Each row is a point. The last column is the point's height on a tilted bowl or saddle (a function of degree 2), plus a little noise. Along how many of its main directions does it bend up, bend down or stay straight?

Points, 15 rows:
2.11,0.22,0.89,0.60
2.09,3.99,1.33,5.02
-0.92,0.32,0.37,0.11
1.16,3.38,-1.18,2.40
-0.89,-1.48,-0.60,0.43
0.49,-1.37,-0.38,-0.40
-0.39,2.13,1.54,0.50
-2.39,0.93,-1.08,0.17
-1.63,-1.28,1.27,0.35
0.76,0.65,-1.97,-0.14
0.12,-0.26,1.24,0.08
0.13,-0.11,0.85,0.13
-1.20,0.95,-2.50,0.26
3.39,0.15,-2.38,-1.54
0.35,1.99,0.94,1.03
Directions: 1 up, 1 down, 1 straight

Points (26 x 5):
-0.97,0.26,0.18,2.16,0.27
0.67,-1.30,-1.95,3.43,1.55
0.43,-4.06,-0.32,1.07,1.03
-0.71,1.95,1.35,2.51,0.67
-1.25,-1.51,1.05,-1.09,0.34
-0.68,-0.72,-1.72,-1.93,1.62
2.06,0.28,-0.92,1.71,1.23
2.26,0.26,-0.61,-0.54,1.44
-0.09,-3.60,0.16,0.88,0.63
0.38,2.10,-0.58,-2.78,2.52
0.13,-2.34,0.17,-1.13,0.68
-1.42,1.19,-0.84,1.65,0.82
-2.15,-0.07,0.01,0.78,0.30
0.08,2.54,-0.14,1.52,1.21
-1.26,0.85,0.18,0.76,0.33
0.23,0.66,2.98,-3.04,1.66
0.46,-0.91,0.02,-1.45,0.78
-1.04,0.36,-1.92,2.68,1.28
-0.37,0.06,0.51,0.93,0.08
-1.35,-0.48,-1.37,-2.13,1.56
2.47,0.29,-2.49,-2.49,3.53
-0.60,-0.42,-0.31,0.46,0.26
-0.62,1.49,-1.85,-0.98,1.82
-0.10,2.95,-0.81,0.50,1.73
-0.28,-0.37,-3.51,-1.84,2.90
2.26,-0.14,-1.91,-2.08,2.69
Directions: 4 up, 0 down, 0 straight

Points, 39 rows:
-1.60,-1.87,1.56,-2.02,1.50,1.08,-1.49
-0.83,2.31,0.46,2.07,-1.93,-1.02,-0.87
0.81,-0.42,-0.72,-2.04,2.99,-0.92,-2.22
0.36,-2.06,0.64,1.57,0.17,0.58,-0.36
1.69,-2.22,2.17,-0.21,-0.19,-2.23,0.30
0.91,0.97,1.21,-0.45,1.96,-2.48,-0.48
-0.26,0.00,-0.10,-0.55,-0.01,-0.49,-0.47
-2.36,2.56,2.35,0.26,-1.14,-1.81,-0.84
-0.54,1.84,-0.93,0.02,0.10,1.78,-1.64
-0.55,-0.66,-1.51,0.82,-1.29,0.81,-1.51
-0.04,0.00,2.13,-1.15,1.47,-1.48,-0.16
0.39,-0.18,-0.65,-1.06,-1.50,1.36,-0.69
2.68,0.42,1.24,1.39,-0.24,0.70,0.58
0.61,1.28,2.48,0.71,0.69,1.42,-0.03
0.16,0.14,1.87,3.77,-1.05,-0.72,-0.11
4.28,-0.53,0.81,1.41,1.86,2.52,-0.68
-0.76,-1.43,-0.90,-1.91,-1.06,1.62,-1.43
-1.41,-2.24,2.69,-0.49,1.00,-2.75,-1.02
-0.56,-2.51,1.07,-0.37,2.47,1.74,-1.53
2.50,-3.48,-0.57,-1.30,-0.43,1.77,-1.66
-1.43,3.15,-0.01,-0.91,0.81,1.48,-2.40
2.19,-0.04,2.58,-0.95,1.49,0.92,-0.05
-2.31,0.55,-2.56,-1.96,-1.11,0.92,-3.13
0.27,-2.69,-2.27,0.13,-0.35,-1.62,-2.99
-2.63,2.87,2.32,-1.99,-0.73,-1.19,-1.39
-2.23,1.16,-1.65,0.64,0.42,2.69,-2.99
-1.34,0.01,-0.37,1.52,0.31,1.47,-1.23
-0.61,-1.87,-1.23,-0.40,0.49,-2.19,-2.31
-0.22,-0.68,1.90,-1.12,1.42,2.04,-0.91
-1.40,0.52,1.43,0.66,-0.54,1.38,-0.46
1.68,0.63,-0.65,0.22,0.01,-2.01,-0.61
1.37,-0.47,-2.01,3.05,0.80,0.09,-1.45
-1.10,1.99,1.70,1.60,3.20,2.30,-1.95
-0.12,2.24,0.87,1.43,2.23,0.09,-0.65
-2.65,-1.65,-0.26,-1.00,0.18,-0.29,-1.94
-1.05,-1.39,-1.50,-0.90,-0.30,-3.28,-3.11
2.97,-0.79,0.74,0.55,-1.49,-0.17,0.45
-0.43,-1.74,-1.24,1.06,2.28,2.44,-2.27
-0.18,-0.88,1.25,0.05,0.22,2.23,-0.47
Directions: 0 up, 5 down, 1 straight

Points (48 x 7):
-0.64,-0.63,0.68,0.60,1.86,-3.24,-2.13
0.83,2.94,-0.45,0.78,0.04,-2.45,-0.05
-1.06,0.94,-1.60,1.37,-2.16,-2.48,-1.56
0.01,-1.65,0.21,-2.22,-0.98,2.42,-0.85
-1.68,0.60,-0.36,1.74,0.56,-1.41,-1.66
-0.39,0.57,-1.37,-0.49,-2.87,-1.74,-0.90
0.73,1.88,-0.83,-0.28,2.32,1.16,0.75
0.08,1.90,-0.89,0.41,1.51,-0.24,0.00
0.00,-1.23,0.56,1.68,2.44,-1.23,-1.35
-2.52,-0.74,0.05,-1.14,-1.70,-0.11,1.39
2.05,-3.13,-0.68,3.34,-0.13,0.29,-2.59
-1.68,-0.56,0.73,-0.55,0.82,-0.78,-0.85
0.58,1.10,0.82,-0.11,-1.33,1.27,1.16
-0.66,-1.78,0.94,1.22,0.27,0.23,-0.51
1.95,0.59,0.22,-2.34,-0.11,0.34,-0.42
-1.32,-0.89,0.76,2.11,-2.10,-0.92,0.03
2.90,3.23,-3.17,-0.87,1.70,-0.16,2.56
0.92,0.35,-1.70,0.13,2.28,0.58,-0.22
-2.24,-1.59,4.04,0.77,1.50,-1.24,-1.37
0.90,-0.56,-3.18,-1.45,0.98,0.95,-2.63
1.21,-1.33,-0.25,-0.70,0.67,2.44,-0.72
-1.65,0.24,4.89,-0.95,-2.89,1.17,0.83
-2.27,-2.37,0.86,-1.57,-0.90,-1.71,0.60
-1.31,-1.11,0.04,0.80,1.30,0.84,-1.18
1.87,1.75,0.58,0.55,-0.39,1.88,2.43
-1.25,-1.41,3.23,1.22,-0.79,1.68,-0.26
-0.95,0.92,0.44,-1.91,-0.61,2.41,0.44
-1.65,1.43,1.18,-0.11,0.25,1.67,-0.30
1.27,2.38,0.12,-0.29,-0.83,-0.57,1.12
1.38,1.28,3.84,-0.63,-1.04,-1.15,-0.21
3.11,0.54,0.26,1.29,0.29,-1.77,1.52
0.43,0.22,1.51,0.22,1.40,-1.39,-0.20
1.72,-0.84,-1.73,-1.45,0.89,-1.15,-2.60
1.22,-1.38,-1.85,0.85,-1.16,-2.20,-2.97
1.70,-1.43,0.02,0.61,-0.14,-1.92,-1.41
0.82,-1.33,1.22,0.21,0.18,-0.04,-0.25
-1.29,-0.99,0.41,-0.25,-1.43,-2.70,-0.45
0.41,0.59,-2.79,0.31,0.86,0.92,-0.59
-0.07,3.91,-1.88,2.68,-0.73,0.56,0.92
1.08,-2.05,0.02,2.61,-0.03,0.29,-0.94
0.66,-1.17,0.04,-0.05,1.65,1.06,-0.63
0.81,0.91,-2.81,1.60,1.81,0.21,-0.12
0.07,3.17,-1.51,-0.45,-0.20,0.37,0.61
1.93,1.58,-1.90,-0.78,2.15,-0.98,0.24
2.69,3.12,-0.21,-0.45,2.97,-1.06,3.25
0.44,-0.59,3.27,0.19,2.23,1.59,-0.98
1.07,-1.53,0.81,-2.07,-0.02,-0.55,-1.63
-3.22,1.46,2.39,2.37,2.19,1.28,-5.10
Directions: 1 up, 4 down, 1 straight
